Each point is reached from the start by the listed moves, each made once or not at all, plus a little noise. Say if it took an odd or an even number of moves. Then give how often each move was made.
In the rows, zero is written as 128.

Moves:
(1): [173 150 158 179 168]
(2): [113 130 131  74 131]
(3): [110 145 136 117 178]
Start: [ 38 109 127 100 126]
Points:
[ 84 127 165 152 167] => odd (1, 0, 0)
[ 22 107 130  38 121] => odd (0, 1, 0)
[ 26 111 134  99 127] => even (0, 0, 0)

Moves:
(1): [ 92 130 150 107 114 110 118 127 127 106 122 146]
(2): [112 132 126 150 132 118 105 123 125 127 142 130]
(3): [150 141 141 134 122  75 100 154 135 125 135 120]
(4): [120 136 100  87 104 117 112 124  81 126 148 137]
(5): [130 141 114 112 118 113 134 136 163 160 151 127]
(6): [134 153 126 140  96 165 150 130 128 170 150  89]
(7): [149 133 114 116 137  98 150  94 122 115 147 134]
(8): [119 120 132  91 148 135 118 106 140 140 120 108]
(9): [126 121 123 136 117 127 121 117 136 107 166 119]
(10): [105 123 106 104 161 109 124 149  81 128 123 103]
(11): [129 120 143 142 153 158 121 129 106 140 161 125]
Start: [130 143 113 121 126 144 143 110 129 104 145 122]
Points:
[ 65 130 114  46 169 128 113 106 112 116 222  82] => even (1, 0, 0, 0, 1, 0, 0, 1, 1, 1, 1)
[121 159  77  64 129  61  97 154  40  99 168  96] => odd (0, 0, 1, 1, 0, 0, 0, 0, 0, 1, 0)
[ 78 180 128  79 147 104  92 139 109 175 227  45] => even (1, 1, 1, 0, 1, 1, 0, 1, 0, 1, 1)
[119 180  59  31  96  91 107 130  95 164 244  27] => odd (0, 0, 1, 1, 1, 1, 0, 1, 1, 1, 0)
[109 173 110  37 130  44  80  79 105 117 249 125] => even (1, 1, 1, 1, 1, 0, 1, 1, 0, 0, 1)

Moves:
(1): [143 130 118 119 133 129 142 124 125 133 132 136 135 114 128 134 136 130
 125 127 124 131 124 130 134 142]
(2): [120 124 123 122 129 120 115 130 118 136 125 133 136 123 129 131 124 126
 108 132 128 139 137 127 129 121]
(3): [123 138 129 144 120 128 127 119 134 117 146 123 122 115 115 119 129 128
 152 127 120 149 125 126 136 123]
(4): [119 121 127 134 126 126 122 128 141 124 125 129 130 127 121 135 117 143
 124 129 137 127 116 136 134 120]
(5): [132 117 120 121 126 127 132 155 124 137 127 121 123 130 132 137 131 130
 130 115 140 135 130 138  99 121]
(6): [135 128 107 143 128 112 141 121 132 129 120 129 148 136 118 122 133 140
 126 130 135 142 119 106 118 138]
(7): [124 105 137 109 125 135 122 119 117 128 128  97 131 138 132 116 120 121
 102 139 125 117 124 142  94 154]
(8): [132 127 147 120 132 130 120 125 140 126 121 123 119 130 131 127 121 137
 122 118 125 129 117 134 132 124]
(9): [126 118 109 111 125 133 133 101 135 141 153 101 130 145 140 132  83 103
 166 122 113 151 130 138 118 128]
(10): [ 93 108 132 122 141 115 112 110 133 108 149 154 132 129 113 116 137 126
 128 105 133 138 119 119 147 137]
(11): [122 116 133 140 126 140 118 133 136 124 128 113 118 129 131 115 111 140
 140 122 126 130 132 140 142 129]
(12): [126 126 123 125 120 114 129 131 102 130 114 137 135 138 142 134 127 135
 128 120 123 126 121 132 129 112]
(13): [122 121 129 119 119 129 110 112 120 124 135 123 134 126 140 138 122 129
 130 136 133 130 122 122 143 118]
(14): [111 113 125 108 160 115 128 135 140 110 146 112 115 119 151 134 129 104
 109 133 132 116 129 150 128 113]
(15): [125 119 142 143 116 137 120 145 135 127 120 137 120 112 123 114 136 117
 119 141 128 113 135 119 134 105]
(16): [138 115 109 150 123 104 124 118 137 132 128 116 111 133 131 147 135 120
 125 141 117 106 117 112 139 129]
(17): [140 143 129 136 130 127 131  96 139 141 135 162 128 118 130 111 128 140
 149 143 130 132 122 118 124 134]
(18): [150 126 126 145 147 138 126 140 116 133 133 110 129 137 126 138 133 132
 129 119 123 112 127 137 132 126]
(19): [130 110 129 125 147 127 148 128 136 129 112 112 123 127 120 139 134 144
 125 139 136 112 131 124 119 130]
(20): [128 135 124 149 114 146 137 124 134 133 147 138 114 123 137 132 115 132
 100 136 132 134 132 127 136 118]
(21): [125 130 133 134 125 117 137 124 136 139 135 125 132 120 122 115 128 124
 135 126 140 114 139 119 126 127]
(22): [110 119 102  92 155 118 119 127 114 125 144 138 115 124 127 142 124 132
 109 122 135 132 104 123 144 116]
(23): [111 130 125 157 144 136 136 145 126 129 131 151 122 115 137 138 114 117
 118 121 143 140 122 113 131 133]
(24): [134 139 117 120 124 105 136 123 118 110 118 127 136 119 123 137 124 122
 125 120 125 126 137 114 106 135]
Start: [140 131 106 132 124  85 131 154 115 161 143 133 122 161 115  99 129 108
 129 120 130 152 108 121 142 116]
Points:
[108  91 111 182 102  99 155 146 115 165 159 131 110 110 126 105  98 120
  79 151 161 137  91 105 149  90] => odd (1, 0, 1, 1, 0, 0, 1, 0, 0, 0, 0, 1, 1, 0, 1, 0, 0, 0, 1, 1, 1, 0, 1, 0)
[106  33  15 135 198   7 146 139 158 130 210  67  92 128  88 130 101  92
 147  87 144 140  75 104 150  90] => even (1, 0, 1, 1, 1, 1, 0, 0, 1, 1, 1, 0, 0, 1, 1, 1, 0, 1, 1, 0, 1, 1, 0, 1)
[130  94  84 191 172  71 154 105 145 164 168 172 130 140  97  94  92 134
 172  95 134 193  53  88 165 106] => odd (1, 0, 1, 1, 0, 1, 0, 1, 1, 1, 0, 1, 0, 0, 1, 0, 1, 1, 1, 0, 0, 0, 1, 0)
[130  97  54 210 124  87 163 135 115 194 178 126 138 126 122 128  66 115
 122 132 151 181  96  84 166  65] => even (1, 1, 1, 1, 0, 1, 0, 0, 1, 0, 0, 1, 1, 0, 1, 0, 0, 1, 1, 1, 1, 0, 1, 0)
[127  77 113 107 126  77 107 171  97 174 110  98 113 166 144 123 104 154
 116 104 145 158 104 141 138  77] => odd (0, 1, 0, 0, 1, 0, 0, 1, 0, 0, 1, 1, 1, 0, 0, 0, 0, 0, 1, 0, 0, 0, 0, 0)
[ 89  64  36 111 138  18 110  82  93 127 188 134 120 143 122 124  76  71
 111  94 117 191  34  59 154 121] => even (1, 0, 1, 0, 0, 1, 1, 1, 1, 1, 0, 1, 1, 0, 1, 1, 0, 0, 0, 0, 0, 1, 1, 1)
[ 88  86  75 124 148  66 127 130 108 145 189 165  96  91 167 102  69 102
  49 139 168 129  75 116 154  80] => even (1, 0, 0, 1, 0, 0, 1, 0, 0, 0, 1, 1, 1, 1, 1, 0, 1, 0, 0, 1, 1, 1, 1, 1)

Moves:
(1): [126 151 138 125 132 134 151 124 104 144 113 138 137 129 136 140 140 131
 132 133 123 110 130 126 125 116]
(2): [129 108 124 127 122 139 114 142 145 139 109 122 127 102 136 137 128 115
 124 140 105 108 129 117 140 137]
(3): [126 141 107 119  93 152 136 121 119 130 132 116 147 145 116 138 143 149
 157 103 114 124 150 105 132  91]
(4): [136 122 131 125 118 148 123 126 133 116 148 142 131 121 149 140 130 158
 135 122 129 119 118 147 128 126]
(5): [126 149 117 110 120 123 140 131 126 126 144 132 117 140 141 117 142 117
  92 129 128 119 118 141 110 134]
(6): [131 131 136 144 131 116 107 122 134 144 148 103 134 123 129 152 138 111
 139 135 113 140 136 147 133 112]
(7): [104 122 118 103 114 114 127 146 139 129 132 142 111 153 122 133 128 123
 130 150 106 145 146 114 132 112]
(8): [154 116 145 138 126 109 135 130  98 121 123 134 127 147 149 114 128 107
 117 129 107 108 172 128 164 141]
(9): [135 121 108 121 126  96 136 121 118 123 127 117 130 138 104 121 115 122
 150 131 171 130 147 131 134 147]
(10): [141 121 115 112 127 132 117 148 108 141 146 115 136 135 156 124 115 119
 107 114 127 119 119 121 109 116]
(11): [127 126 157 133 136 141 135 117 112  95 123 131 112 126 123 131 130 137
 143 131 128 121 154 117 120 134]
(12): [133 156 120 151 137 130 106 151 123 151 134 119 131 142 112 117 116 131
 140 137 130 170 132 123 134 128]
(13): [131 126 118 141 125 121 150 125 131 134 131 136 127 116 130 135 120 150
 114 131 144 142 130 122 139 126]
(14): [142 127 135 118 119 134 149 157 124 118 128 123 127 124 114 120 127 127
 125 131 120 120 137 135 145 117]
(15): [143 135 166 129 121 110 119 153 136 151 123 129 119 106 138 135 128 156
 101 124 137 150 146 129 120 147]
(16): [116 133 119 132 130 111 138 138 127 119 153 132 145 124 119 118 138 132
 126 112 120 134 122 115 127 131]
(17): [126 112 126 136 125 135 138 149 136 115 113 122 144 136 115 139 136 126
 117 114 130 139 141 120 116 132]
(18): [154  99 122 128 131 153 126 117 121 127 127 119 115 144 100 124 140 152
 117 120 117 143 117 120 137 145]
(19): [123 118 146 118 121 120 140 139 144 108 159 105 158 142 122 121 121 121
 104 144 137 106 119 117 146 133]
(20): [142 122 138 128 116 121 122 112 124 121 147 139 148 125 122 140 139 117
 129 130 122 129 124 122 111 127]
(21): [121 113 120 124 117 120 114 138 121 122 118 145 139 110 117 124 110 138
 123 132 122 128 133 119 123 125]
(22): [128 133 148 117 113 133 113 135 127 113 139 128  99 151 113 143  91 139
 134 137 106 104 109 131 137 103]
(23): [164 119 136 127 160 126 108 119 132 128 141 120 143 121 131 133 130 134
 125 125 125  95 127  98 118 112]
(24): [137 135 134 120 138 128 125 115 113 116 128 128 139 145 133 134 124 132
 122 137 103 154 110 120 133 138]
Start: [113 129 108 126 131 142 134 132 105 108 134 129 141 127 115 135 101 125
 139 160 120 108 142 138 108 130]
Points:
[227 119 208 106 136 120 111 200   9  59 218 119 202 203  94 140  83 166
  21 162  33  88 165  36  88 141] => even (1, 0, 0, 0, 1, 0, 0, 1, 0, 1, 1, 1, 0, 0, 1, 1, 1, 1, 1, 1, 1, 1, 1, 1)
[208 129 230 117  96 147 160 167  27  43 197 139 145 177 103 187 141 176
  78 153  10 105 185 143 120 139] => even (1, 0, 0, 1, 1, 1, 0, 1, 0, 0, 1, 0, 0, 1, 1, 1, 1, 1, 0, 1, 0, 1, 0, 1)
[168 145 160  94  83 150 146 178  82  75 161 137 121 116  82 159  70 219
 101 152  92  59 195  83  99  66] => odd (0, 0, 1, 0, 1, 0, 0, 0, 0, 0, 1, 0, 1, 1, 1, 0, 0, 0, 0, 0, 1, 1, 1, 0)
[172 104 169 138 127 147 106 238  98 123 205  49 165 116  86 134 103 146
  87 169  77 139 174  98 139 149] => even (0, 1, 0, 0, 0, 1, 0, 0, 0, 1, 1, 1, 0, 1, 1, 1, 0, 1, 1, 0, 0, 0, 0, 0)
[218  79  95  62 105 190 168 146  68  45 213  72 185 163 104 145 103 194
  92 155 106  45 156  66 133 120] => odd (0, 1, 1, 1, 1, 0, 0, 0, 1, 1, 1, 0, 1, 1, 0, 0, 0, 1, 1, 0, 0, 0, 1, 1)
[145 131 102  94  75 102  97 219  81 136 220 160 119 168  75 136  63 192
  45 168  72 182 129  86  78 114] => odd (0, 0, 0, 0, 1, 0, 1, 0, 0, 1, 0, 1, 1, 0, 1, 1, 0, 1, 0, 1, 1, 1, 0, 0)
[206 106  93 101 101 151 122 152  32  89 198  85 243 214  28 175  51 195
 118 157 100 108 142  22 108  74] => even (1, 0, 1, 0, 0, 0, 0, 0, 1, 1, 0, 1, 1, 0, 0, 0, 1, 1, 1, 1, 1, 1, 1, 1)
[189 112 155 138 106 183 170 131  59  62 191 101 185 156  25 210 140 195
 164 128  44  75 183  60 111  40] => even (1, 0, 1, 0, 0, 1, 0, 0, 0, 0, 1, 0, 1, 1, 0, 1, 1, 1, 0, 1, 0, 1, 1, 0)
[175 115 128  80  51 208 159 118  49  19 190 162 133 167  64 172  89 233
 122 156  44 102 135 110 111  86] => odd (0, 0, 1, 1, 1, 0, 0, 0, 0, 0, 1, 0, 1, 1, 0, 0, 0, 1, 0, 1, 1, 1, 0, 1)
[140  53 135 110 139  80 152 180 104  34 161 103 186 165  84 129 104  89
 125 186  98  41 249  43 153 157] => odd (0, 1, 0, 0, 0, 0, 1, 1, 1, 0, 1, 0, 0, 0, 0, 1, 1, 0, 1, 0, 0, 0, 1, 0)
